Each row is a point. The window is the flat piece filled in between its corners: a triangle in 3 columns, a solid with four corners in 4, and so on. A path goes straight from each point to the next, and from the last back to the first. List the points from which the path goes on through the window.
In the rows, zero is written as 128.

Window (3 x 3)
[[ 95 174 127]
 [140 102  93]
 [156 132 123]]
Path:
(1): [115 153 136]
(2): [169  77 136]
(3): [152 134  89]
(4): [103 171  84]
(5): [138 150 162]
(6): [ 86 120 124]
(7): [129 159 109]
(8): [127 155  95]
Through the window after points: 6, 8

Window (6 x 6)
[[207 102 104 112 148 162]
 [117  91 150 151 109 169]
 [ 91  67 142 123 143 152]
 [171 170 183 140 118 117]
 [ 91 126 148 145 148 166]
 [131 204 108 123 116 100]]
Path:
(1): [165 135 123 180 150 141]
(2): [152 115 144 158 131 120]
(3): [131 147 147 105 120 134]
(4): [112 187 146  89 144 193]
(5): [111 118 124 150 134 135]
(6): [123 131 147 156 122 115]
(7): [145 132 154 117 130 147]
(8): [152 139 157 121 107 150]
Through the window after points: 6

Window (8 x 8)
[[165 140 118 142 147  88 129  79]
 [166 176 126 159 124 153 116 101]
 [147  60 148 112 116  97 104  97]
 [ 74 170 159 127 173 178  80 130]
 [118 127 120 118 112 125 168 183]
 [114 117 110 122 119 175 142 131]
 [142 111 117 121 153 133 146 178]
 [148 155 105 113 131 119 114 127]]
Path:
(1): [150 177 164  94 131  88 170 138]
(2): [111 110  73 160 125 169 131 169]
(3): [149 157  85 176 126 104 104  90]
(4): [150 148 143 121 130 142 129 114]
(5): [143 112 127  94 118 134 139 130]
(6): [112  97 136 178 126  76 116 153]
(7): [101 144  68 111 128 130  69 164]
(8): [144 146 152 125 150 139 141 121]
(9): [119 167 141 117 151 143 132 114]
(10): [107  99 119 164 147 150  56 132]
(11): [ 98  91 112 128 143 118  45 148]
(12): [143 121 127 114 126 123 169 133]
Through the window after points: 5, 7, 9

Window (11 x 11)
[[126  92 160 148 157 124 155 100 115  94  82]
 [123 116 174 136  68 132  98 185 108 139 139]
 [156 117 129 152 162 150 138  95 103 145 112]
 [127  87 165 148 104  44 180 137  87 145 126]
 [ 86 109 130 172  86 108 137 160 122 152 119]
 [125 157 169  98 143 144 140  56 104 138  67]
 [151 164 147 154 167 116 123 103 126 114  80]
 [107  81 166 137 108  95 143 207 125 181 117]
 [160 149 122 106 118 160 144 116 120 117  68]
 [124 160 134  93 138 143 121 103 147 109 133]
 [134 190 170 115 135 176 168 102 127 112 109]]
Path:
(1): [131 130 140 131 149 124 144 109  97 127 107]
(2): [168 136 144 148 126 172 146 102 177 156  81]
(3): [149 111 139 134 122 108 153 110 127 148 107]
(4): [115 140 163 145 146 138 142 141  65  98  96]
(5): [100 148 123 149 173 136 132 157  88 105 129]
(6): [141 127 164 122 112 137 134 114 131 142  83]
(7): [152  69 168 154  90  93 125 124 160 162 131]
(8): [117 142 142 131 151 102 182 123  59 110  91]
(9): [100 166 123 133 136 137 130 147  92 139  75]
(10): [163 124 177 129 133 138 133  93 152 118 114]
(11): [124 126 161 145 103 139 139 127 140 144  99]
(12): [139 145 121 103 175 149 138 140  93 110 102]
Through the window after points: 3, 7

Window (14 x 14)
[[123 115  79 146 126 120 121 149 147 103 167 143  76 147]
 [ 98 112 107  82 139 103  90 132 140  50  90 157  84 104]
 [155 158  64 226 105 146 153  83 126 129 136 103 136 155]
 [138 159 137  88 123 138 139 142 146 105  87 134 120 162]
 [128 107 160 144 132 166 130 166 141  95 135 109 129 134]
 [159 137 117 155 195 150 120 146  88 141  76 103 130 126]
 [116  86 115 126 132  99 174 126 155 124 129 142 126 116]
 [150 121 106 174 143  97 106 120 179 101 197 160 142 132]
 [ 63 143 160 138 108  83  86 142 179 139 147 160 155 132]
 [143 140 138 104 109 137 108 187 118 111 129 133 149 101]
 [168 147 139 161 102  98 113 190 163 103 129  99 150 156]
 [ 99 101 117 110  90  94  98 121 114 129 144 136 186 163]
 [152 164 164 130 146 129 122 162  33 101  99 105 138 136]
 [224 131 156 139  99 109  87 139  85 140 139  81 134 129]]
Path:
(1): [149 117 115  93 152  97 132 146 140 108 149  47 132 118]
(2): [120 167 147 131 153 118 138 165 129  77 159  84 148 130]
(3): [156 119 115 140 125 140 113 125 109 138  78 150 116 146]
(4): [108 132 125 179 137 126 115 149 134 107 107 170 121 129]
(5): [137 130 110  78 109 106 128 137 154 119 189  75 160 151]
(6): [117 129 135 123 122 116 117 134 140 118 143 114 146 132]
(7): [124 127 142 154 113 120 116 169 150 111 109 159 131 151]
(8): [141 114 142 198  86 146 111 127 111 130 122 150 153 181]
(9): [120 148 102 102 160  90 135 140 164  97 148  93 116 100]
(10): [137 140 125  94 141  95 105 103 140 141 122  76 153 131]
(11): [138 123 132 158 132 141 127 170 116  84 108 166 115 130]
(12): [129 152 150 182 112 135 101 148 137 115 122 194 126 140]
Through the window after points: 2, 6

Window (14 x 14)
[[119 127  96 120 116 123 112 154  75 122 134 185 131 119]
 [115 118 110 164 115 145 120 157 106  80  92 138  84 100]
 [164 105 139 133 120 205 125 156 130 110 113 141 107 159]
 [125 147 105 113 123 132  72 149 157  96 103 161  72 157]
 [152 163 179 129 165 145 117 142 133 102 180 145 162 147]
 [162 168 143 147 121 160 109 102 161 153 120 133 180 146]
 [159 132 133 145 111 130 160 169 144  70 117 154 151 132]
 [134 151 126 105 138 192 144 113 173 119 178 128 190 126]
 [116 101  93 109 130 134 124 148 104 103 146 109 120 156]
 [170 123 143 101 123 198 126 170 133 172 130  83 141 103]
 [117 111 161 172 185 119 151 201 149 127  93 171 168 128]
 [119  81 189  96 126 123  65 123 150 110 120 135  89 109]
 [ 80 153 193 143 131 108 111 178 105  89  96 187 166 137]
 [131 165 121 136 119 136 239 104 130 174  65 127 136  79]]
Path:
(1): [135 165 141 171 112 147 125 173 134 123 137 148 129 155]
(2): [129 100 137 107 141 129 123 145 113 115  99 148 129 109]
(3): [154 115 154 111 143 144  97 128 127 106 117 142 134 127]
(4): [ 91 121 154 139  99 167 139 187 156 141 145 123  94 133]
(5): [120 136 146 128 118 142 115 154 138 125 131 136 122 126]
(6): [152 112 135 117 173 150 174 139  95  88  75 166 155 101]
(7): [140 105 112 107 134 135 139 127 130 109  85 149 155 130]
(8): [120 154 143 163 110 161 114 169 124 127 155 130 105 129]
(9): [120 132 145 140 115 148 113 157 139 131 144 145 127 134]
(10): [146 116 129 107 181 143 139 143 100 105  60 138 159 128]
(11): [ 88 151 159 126 184 130  93 125 115  56  82 131 172 107]
(12): [177 113 143 147  87 160 136 187 158 164 163 166 127 167]
(13): [128 141 139 152 118 140 125 145 131 135 125 148 133 121]
(14): [156 140 165  79 173 185 125 146 156  46 109 149 160 150]
(15): [138 136 140 128 157 136 126 138 117 102 114 161 154 126]
(16): [125 143 140 153  88 148 140 144 167 136 130 125 116 138]
Through the window after points: 3

Window (14 x 14)
[[139 107 100 119 129 146 146 128 139  97 119 115 125 142]
 [163  56 175  95 131 148 114  93 120 126 107 105 131 122]
 [170 125 179 118 146 103 136 143 153 134 152 148 148  80]
 [143 157 101  82 121 134 139  89 112 150 138 132  85 159]
 [133 106 138 113 151 138 127 145 154 127 138  75  95 106]
 [157 120 152 136  99 174 133  76 133 126 114 105  51 126]
 [131 116 145 120 141 139 110 117 137 109 123 122  81 173]
 [123 139 180 111 157 132 149 103 111 107 165 104 155 144]
 [133 108 122 146 164 140  94 106 129 123 145 112 145 107]
 [196 153 128 148 158  62  95  51  98  95 150  91 147 113]
 [133 152 161 113 108 149 108 115 174 124 119  95 116 138]
 [137 144 165 114 132  90  99 106 106 103 111 122 123  73]
 [169 145 179 120  91 188  95 149  67 131 133  76  67 127]
 [117 157 133 180 108  23 147 146 139 203  50 111 134 122]]
Path:
(1): [115  96 137 136 114 110 125 103 115 106 158 129 121 144]
(2): [170 153 146 115 137 134 123 108 136 139 107  96 114 102]
(3): [181 151 145 103 145 171 115 129 129 121 122 125 123 109]
(4): [115  85 169 125 110 123 120 106 120 110 163  78  84 138]
(5): [140 126 160 136  92 118 128 107 131 112 147 119 112 108]
(6): [177 136 133 112 184 137  97  85 110 129  98  80 101 130]
(7): [131 150 213 116 198 148 115  71  90 135  94 127 103 132]
(8): [159 124 123 121  90 118 123 127 136 117 162  89 123 124]
(9): [130 117 134 122 112 101  99  95 112  88 146 120 118 103]
(10): [171 163 174 123 175 116 127 124 127 153  87  94 129 100]
(11): [169 151 142 130 156 111 130  77 123 116  95 106 133 128]
(12): [136 106 131 124 108  94  85 133 115 124 205 104  89 116]
(13): [125  86 161 138 122  70 103  78 116  97 160 109  98 119]
(14): [168 172 141 112 154 141 126 116 119 123 111 105 145 115]
(15): [182 144 190 158 171 130 135 102 109 114  57 132 110 120]
(16): [137 126 137 111 114 141 110 122 117 123 146  97 106 120]
Through the window after points: 5, 9, 11, 13, 15

Window (14 x 14)
[[132 116 146 122 129 175 110 150 137 154 120  93 118 167]
 [ 56 122 131 134 118 121 134  88 108 159 177 102 169 129]
 [101 185 144 130 125  69 138  73 127 110 140 159 148 127]
 [ 76 102 149 151 119 128 139 140  86 161 134 145 192 144]
 [152 129  96 112 122 194 144 175 128 109 130 122  62 106]
 [ 53 138 125 119 142  70 142 140 106 144 124 110 135 139]
 [138  86 170 107 152 206  88 202 108 156 142 101  81  94]
 [130 154 122  89 154 165 153 155 171 127 124 124 129  95]
 [140 171 114  79 111 140 145 134 153 173 133 164  82 118]
 [ 42 151 122 100 125 107 121  75 112 129 101 155 150 132]
 [138 131 110 113 159 128 147 108 116 162  90 122  94  96]
 [147 176  93  61 139 119 128 119  98 136 120 132 127 119]
 [139  63 120 115 114 159  91 184 152 138 135 104 117  99]
 [135 184  74 116 169 140 106 133 138 152 123 155  96 114]]
Path:
(1): [132 165  95 128  94 174 143 151 131 146 136 100 122  87]
(2): [129 186 129 141 106 146 148 189 123 145  89 103 144  93]
(3): [108 112 109  93 157 137 111 100 125 145 147 141 106 138]
(4): [ 76  84 108  73 151 115 131 108 111 121 121 143 121 137]
(5): [ 95 193 137 143 118 116 130 135 127 160 119 118 139 114]
(6): [107 167 127 128  93 127 128 150 138 142 132  98 124 113]
(7): [123 105 121  95 145 140 128 138 129 154 130 156 117 122]
(8): [134 105 121  96 151 155 126 158 128 116 125 141  77 128]
Through the window after points: 2, 4, 6, 8

Window (14 x 14)
[[104 141  94 113  87 112 163 111 176 167 162 110 170 118]
 [108 111 133 129  75 120 104 102 129 164 181 105 154 111]
 [170 122 126  99 141 131 104 159  88  61 134 142 140 100]
 [163 123 147 109 162 159 145 131  61 103 128 140 114 123]
 [162 135 144 108 190  45  94 111  95 128 177 133 130 130]
 [146 164 109 122 120 121 103 105 103  78 117 136 110 137]
 [ 81 167  97 167 153 101 110 155 103  84 126 138 141 147]
 [151 141 194  86 154  75  95 117 102 140 130  88 155 107]
 [145 118 145  82 150 160  92 145 122 118 126 147 106 123]
 [ 92 145 125 164  97 104 142 158 141  48 142 135 107 175]
 [ 96  96 113 172  84  60 123 129 152 117  98 118 145 157]
 [150 152 136  78 115  74 109 142  89 190 161 118 154 133]
 [106 158 101 177  63  91 147 140 175 181 159 116 131  97]
 [168 148 153 126 139 155 111 134 108 100 134 173 156 140]]
Path:
(1): [135 139 135 168 113  97 110 138 157 116 151  62 133 147]
(2): [129 136 153  92 137  97 119 126  94 115 127 153 141 123]
(3): [126 146 160 114  88 119 122 108 111 133 162 177 139  94]
(4): [132 135 115 136 162  71 112 141 134 128 120  66 135 171]
(5): [155 136 118 128 140  98  98 131 107 147 143  83 162 141]
(6): [132 132 175 101 146 100 134 121 102  90 140 187 106 115]
(7): [ 95 111 171 118  97  92 173  94 100 161 144 170 161 111]
(8): [149 138 109 118 131 111  97 143 123 119 135 111 140 128]
(9): [136 126 137 173 156 132 110 158 156  80 145  86 108 189]
(10): [120 152 119 116  96 100 124 120 103  95 128 158 131 121]
(11): [121 134 134 111 119 118 110 130 112 122 138 145 131 116]
(12): [196 138 119 127 151 107 126 129 108 123 145 101 160 131]
Through the window after points: 1, 5, 9

Window (14 x 14)
[[109 164 116 107 163 148 110 125 102  72 184 115 152 142]
 [172 108 153 120  92 112 126 187 170 137  81 182 144 146]
 [134 106 164 135 114 124  62 198 156 160 121 123  67 168]
 [140 157  86 166 150 137 122 150 150 174 126 159 121  76]
 [ 91 174 135 109 176 149 153 125 194 176  71 112 117  92]
 [161 118 143 124 147 138  74  94 164 100 174  93 101 143]
 [ 45 166 109 170 150 150  75 110 161 101 160 124 122 127]
 [103  95 140 114 164 133 134 102 108 185 101 164 126  91]
 [158 150 110 115  94  82 155 141 130  79 122 142 137 195]
 [102 152 146 127 112 146  76 134 142 192 124 169 112 138]
 [129 144 165  98 142 120 126 105  87  96 135 141 105  93]
 [162 126 119 145  88 143  98 162 116 129 102 124 128 133]
 [201 127 148 196 113 130 167 139 166 137 145 130 146 151]
 [109 141  86 119  98 151 179 140 116 154 147 154 128  62]]
Path:
(1): [104  95 152 125  95 103  96 123  85 142 185  89 154 100]
(2): [114 133 154 137 118 103 125 127 139 139 147 111 128  97]
(3): [160 124 118 133 130 157 104 149 152 146 111 160  98 153]
(4): [153 125 126 117 122 149 138 127 128 136  99 172  92 101]
(5): [ 96 144 132 173 126  86  99 169 193 179 154  89 184 159]
(6): [124 133 131 119 132 119  96 147 119 145 136 120 124 127]
(7): [127 144 122 139 119 184 111 116 207  94 131 182  68 135]
(8): [138 137 129 156 134 189 110 161 170 116 122 145  97 123]
(9): [130 139 133 127 131  97 115 115 126 151 139 107 131 133]
(10): [115 158 143 132 111 117 108 135 133 148 123 137 140 136]
(11): [115 111  84 118 159 192 111 131 154 134 158 175  65 117]
(12): [148 170 120 130 122 182 121 120 113 104 132 147  80 141]
(13): [140 112 131 145 113  94 142 153 148 149 133 129 167 117]
(14): [120 154 164 137 116 109 123 129 159 171 150 109 157 111]
(15): [114 131 122 131 140 147 118 126 130 113 125 143 117 135]
(16): [121 155 124 133 141 148 119 128 159 115 121 150 109 143]
Through the window after points: 10, 12

Window (14 x 14)
[[102 133 117  88 110 179 106 159 153 151 124 127 118 175]
 [112  81 134 134 135 145 109 171 123 155 130 100 151 176]
 [118 104 177  91 107 148 110 126 126 114 132 120 105 143]
 [122 150  87 151 185 151  75 151 121 120  64 119 138 132]
 [119 105 128 103 121 100 145 121 131 136 171 128  53 135]
 [132 194 117 176 197  97 146 138  70 110 103 143 172 163]
 [163 129 137 124 167  87 198  97 118 142  97 155  93 134]
 [120 147 119  95 148 142  81 148  95 162 108  77 159 162]
 [146 145  96 125 126 132 121 126 147 101 107  89 139 150]
 [170 155  60 147 168 157  90  94  96 111  94 149 158 147]
 [156 146 136 152 120  72 134 125 118 149 106 159 108 141]
 [163 148 145 143 159 101 164 117 139 150 148 154 119  97]
 [120 111 162 107 143  75 145  82 172 146 151 151  91 151]
 [140 158  53 136 174 103 125 122  98 103  70 171 183 102]]
Path:
(1): [162 138 125 131 145  78 101 167 143 108  96 125 106 166]
(2): [ 96 141 104 142 160 182 134  89 105 162 135 135 170  99]
(3): [ 98 135 115 123 134 157 102 124  95 178  99  97 158 148]
(4): [148 141 124  91 149 120 104 159 137 119 129 118 121 167]
(5): [175 142 135 117 193 111 102 153 120 115 128 183  89 123]
(6): [ 82 150  85 129  95 124 153  90 124 148  89  89 173 160]
(7): [113 126  90 187 118 128 130  91 105 125  97 124 114 120]
(8): [146 142 149  66 151 125 126 162 150 151 149 144 118 159]
(9): [158 122 117 117 161 106 127 130 130 125 111 153 122 136]
(10): [105 160 136 145 124 110 133 111 125 148 119 118 123 158]
(11): [119 144  87 152 129 130 133 119 144 138 118 101 123 136]
(12): [164 133 130  84 157 110 111 135 102  90  95 149 151 147]
Through the window after points: 3, 7, 9, 11

Window (14 x 14)
[[125  87 139 131 108  71 125  78 118  98 176 142 103 123]
 [120 141 106 127 112 183 128 152 180 126 155  94 124 119]
 [105  99 154 188 114 173 154  95 172 121 102 113 127 104]
 [ 79 138 149 127 101 136 144 132 160 158 136  54 105 137]
 [ 49  98 123 130 137 174 172 123 152 163 145 138 150 146]
 [119 123  94 108 201 119 132 185 120 118 159 119 107 151]
 [114 128  59 119 121 114 119 166 116 121 152  80 164 208]
 [112 103 125 125 168 184 160 153  99  94 164 115 130 129]
 [ 48 135 157 114 136  80 154 144 143  85 120 137 141 166]
 [151 189 129 184 116 150 138 153 100  85 124 132 128 118]
 [192 136 168 138 128 115  84 106 131 112 145 109 109 144]
 [ 88  84 200 132 159 108 134 143 146 126 165 131 131  90]
 [ 90 134 122 116 137 116 110 135 118 100 105 150 132 104]
 [151 137 131 136 174 145 149 109 115 105 190 103 148 100]]
Path:
(1): [159  78 142 124 145 108 182 157 132 129 126  98 136 158]
(2): [135 126 112 126 135 131 152 159 123 118 143 107 159 149]
(3): [ 82 120  97 127 133 152 110 135 131 109 159  98 113 157]
(4): [106 144 144 149 139 137  38 128 112 110 147 116 113 134]
(5): [171 115 149 127 123 109 151 109 141 114 149 112 120 140]
(6): [127 104 125  94  97 153 183 142 123 125 146 106 137 134]
(7): [ 66 166 127 204 180 140  94 130 160 108 135 132 123 115]
(8): [ 90 106 137 183 129 125  89  92 112  79 165 122 130 166]
(9): [108 129 141  94 136 117 182 153 144 123 129 123 124 111]
(10): [139 114 126 119 123 112 151 124 133 139 126 107 135 126]
(11): [ 75 128 172 156 161 175 102 132 141  94 182 132 116 131]
(12): [ 79 162 122 139 126 133  88 113 138 112 162 123 133 119]
Through the window after points: 2, 4, 8, 10

Window (14 x 14)
[[147 105 108 187 190 183  90 171 125 121 120 142 192  99]
 [ 90  99  65 172 120  98  94 138 132 143 117 146  90 147]
 [139 122 131  76 108 141 128 177  81 165 130 129 142 148]
 [118 116  82 125 150 118 142 136 100 144 143 133 174  98]
 [110  78 130 149 132 174 150  55 154 116 135  88 107 114]
 [152 141 136 143 127  96 159 116 114 103 164 143 175 125]
 [126 158 113 171  99 131 112 105 165 133 106 136 198  99]
 [129 114 147 104 140 185 117 144  67  83 120  70 159 140]
 [130 144 121 122 218 196 144 113 124 111 132 108 161 123]
 [133 154  96 112 143 179  55 114 128 128 187 109 113 115]
 [159 131 101 110 103 123 145  99  66 153 118 148 145 154]
 [160  82 142  78 213 128 127 123  81 141 136  76 123 135]
 [150 145 135 133 113 135 149 126  42 134  97 128  93 116]
 [ 93 126 166  95  77 153 129  96  74 143  97 162 171 124]]
Path:
(1): [147 117 124 115 117 135 141 104 112 117 118 140 120  99]
(2): [145 129  99 131 145 155 118 147 148 109 117 137 142 112]
(3): [108  99 132 177 152 151 103 119  60 157 128 126 181 132]
(4): [103 161 143 138 109 138 131 109 106 183 164  99 190 119]
(5): [145 104  97 135 129 147 126 118 113 100 105 150 118 129]
(6): [158 135  99  89 151 154 124 103 133 112 111 160 127 113]
(7): [119 114 126 163 133 128 126 133 105 137 157 108 182 133]
(8): [125 132 120 142 145 149 144 130  85 139 146  88 149 139]
(9): [142 121 139 109 128 147 117 126 105  91 128 127 160 121]
(10): [134 113  99 113 154 154 127 125 127 120 116 140 128 129]
(11): [134 139 123 178 126 113 104 139  80 153 161  80 184 111]
(12): [111 158 135 174 129 130  79  98 125 161 134  83 122 129]
(13): [135  78  76  96 151 143 145 146  96 107 131 159 123 126]
(14): [139 111 115 107 133 144 109  96  94  98  98 155 138 111]
(15): [103 134 124 154 124 141 153 130 124 177 154  98 162 137]
(16): [136 141 139 144 186 119 127 146  70 137 176  86 182 170]
Through the window after points: 2, 8, 12, 14, 16

Window (14 x 14)
[[190 146 105 116 160 143 141 160 132 107 171 109 150 147]
 [144 168 156 154 141 115 209 135 138  99 131 127  96 149]
 [182  99  76 111 150 168 165 142 134 134 121 190 169 169]
 [110 182  95 112 120 126 189 142 133  95 138 145  82 110]
 [120 170 148  90 107 115 167 120 171 142 104 124 110 144]
 [ 95  88 170 149 136 123  88  76 101 124  80 135 127 143]
 [105  91 156 189 109  69 115  79 139 113  81 110 154  94]
 [102 122 137 178 104 156 128  64 127 126  68 100 142 127]
 [171 133  90 143  99 134 142 153 113 143 156 159 144 184]
 [121 165 150 162 133 118 119  51 134 144  97 157 131 113]
 [149 174 142 148 154 133 132 184 161 151  96 130  90 122]
 [140  99 159 166 103 141  97  73 162 106  98 142 110 122]
 [167 139 134 134 127 170 138 185 125  94 150 171 191 152]
 [ 93 164 123 136 143 132 189 144 178 147 170 132  99 137]]
Path:
(1): [127 162 125 165 129 139  98 107 117  92  92 116 150 204]
(2): [147 135 138 126 130 128 155 109 154 141 130 150 120 103]
(3): [148 142 140 140 108 156 158 109 140 172 138 127 127 130]
(4): [123 150 132 129 131 121 144 127 150 109  93 137 125 143]
(5): [139 160 116 139 129 134 134 142 186  91 129 126 100 191]
(6): [139 149 128 125 129 141 156 136 122 139 120 148 122 124]
(7): [153 108 139 133 126 145 112 139  96 147 138 147 135 102]
(8): [140 138 125 138 139 126 150 120 157 110 118 142 128 161]
(9): [128 167 108 149 137 123 111 124 203 112 112 129 130 130]
(10): [161  98 169 123 119 148 181 132  47 143 102 158 119 143]
(11): [127  93 138 117  82 138 218 110 110 140 161 109 166 102]
(12): [157 179 107 165 160 125  90 158 159 122 112 160 101 183]
(13): [162 178  99 122 139 117 167 133 182  89 130 132 153 175]
(14): [115 147 128 132 121 138 160 135 113 122 130 140  93 105]
(15): [135 106 154 149  95 125 145 119  84 155 125 112 114 109]
(16): [124 157 130 157 151 117 137  94 172 102 105 142 143 138]
Through the window after points: 1, 3, 11, 13, 15
